Each row is a point. Each copy is the shape, with its points in the same order, turned, moved and blurred by noise. Say if it was mirrored as well.

Shape (5 x 2)
[0.332 0.199]
[-0.045 -0.136]
[-0.062 0.384]
[-0.050 0.007]
[-0.122 -0.142]
Copy 1 (5 x 2)
[0.097 0.426]
[-0.096 -0.042]
[0.416 0.105]
[0.076 0.016]
[-0.059 -0.154]
Copy 1 is: mirrored
Copy 2 (5 x 2)
[0.385 -0.001]
[-0.131 0.046]
[0.233 0.376]
[-0.029 0.137]
[-0.208 0.057]
Copy 2 is: only turned
Copy 3 (5 x 2)
[-0.213 0.339]
[-0.056 -0.140]
[0.211 0.311]
[0.056 0.008]
[0.058 -0.155]
Copy 3 is: mirrored

Shape (8 x 3)
[-0.376 0.157 0.188]
[0.142 -0.095 -0.273]
[0.105 0.048 -0.052]
[-0.276 -0.051 0.253]
[0.103 -0.107 -0.014]
[-0.360 0.188 0.171]
[0.012 -0.115 0.057]
[0.159 0.115 -0.039]
Copy 1 (8 x 3)
[-0.447 0.327 -0.039]
[0.163 0.052 0.240]
[0.019 0.106 -0.001]
[-0.501 0.067 0.011]
[-0.013 -0.033 0.088]
[-0.403 0.337 -0.040]
[-0.186 -0.088 0.046]
[0.112 0.107 -0.073]
Copy 1 is: mirrored
Copy 2 (8 x 3)
[0.031 0.438 -0.359]
[-0.121 -0.238 -0.129]
[0.041 -0.067 -0.259]
[0.128 0.415 -0.154]
[0.080 -0.059 -0.101]
[-0.002 0.450 -0.385]
[0.111 0.057 -0.084]
[0.111 -0.140 -0.316]
Copy 2 is: only turned
Copy 3 (8 x 3)
[-0.114 0.080 0.387]
[0.141 0.066 -0.337]
[0.196 -0.010 -0.062]
[-0.167 -0.130 0.261]
[0.122 -0.136 -0.133]
[-0.099 0.115 0.349]
[0.039 -0.143 -0.046]
[0.299 0.004 -0.023]
Copy 3 is: only turned

Shape (7 x 4)
[-0.119 -0.096 -0.128 -0.125]
[0.124 -0.171 -0.029 -0.239]
[-0.109 -0.025 -0.113 -0.750]
[0.013 0.095 -0.131 0.259]
[0.110 0.080 0.021 -0.258]
[-0.220 -0.006 0.119 0.098]
[0.098 0.009 -0.014 0.223]
Copy 1 (7 x 4)
[0.029 0.126 0.117 -0.094]
[0.157 0.162 -0.148 -0.006]
[0.462 0.576 0.145 0.008]
[-0.247 -0.154 0.114 0.128]
[0.205 0.139 0.007 0.189]
[0.083 -0.217 0.213 -0.062]
[-0.141 -0.196 -0.035 0.112]
Copy 1 is: only turned
Copy 2 (7 x 4)
[-0.110 0.021 0.148 -0.195]
[0.115 0.043 0.185 -0.346]
[0.064 -0.412 0.432 -0.491]
[-0.070 0.102 -0.174 0.091]
[0.222 -0.110 0.103 -0.220]
[0.001 0.116 0.207 0.154]
[0.032 0.227 -0.119 0.001]
Copy 2 is: mirrored
Copy 3 (7 x 4)
[-0.045 -0.045 -0.194 0.054]
[-0.126 -0.299 -0.065 -0.156]
[0.323 -0.517 -0.390 -0.272]
[-0.093 0.079 0.088 0.340]
[0.118 -0.233 0.008 -0.074]
[0.020 0.199 -0.019 -0.016]
[-0.154 0.017 0.117 0.169]
Copy 3 is: only turned
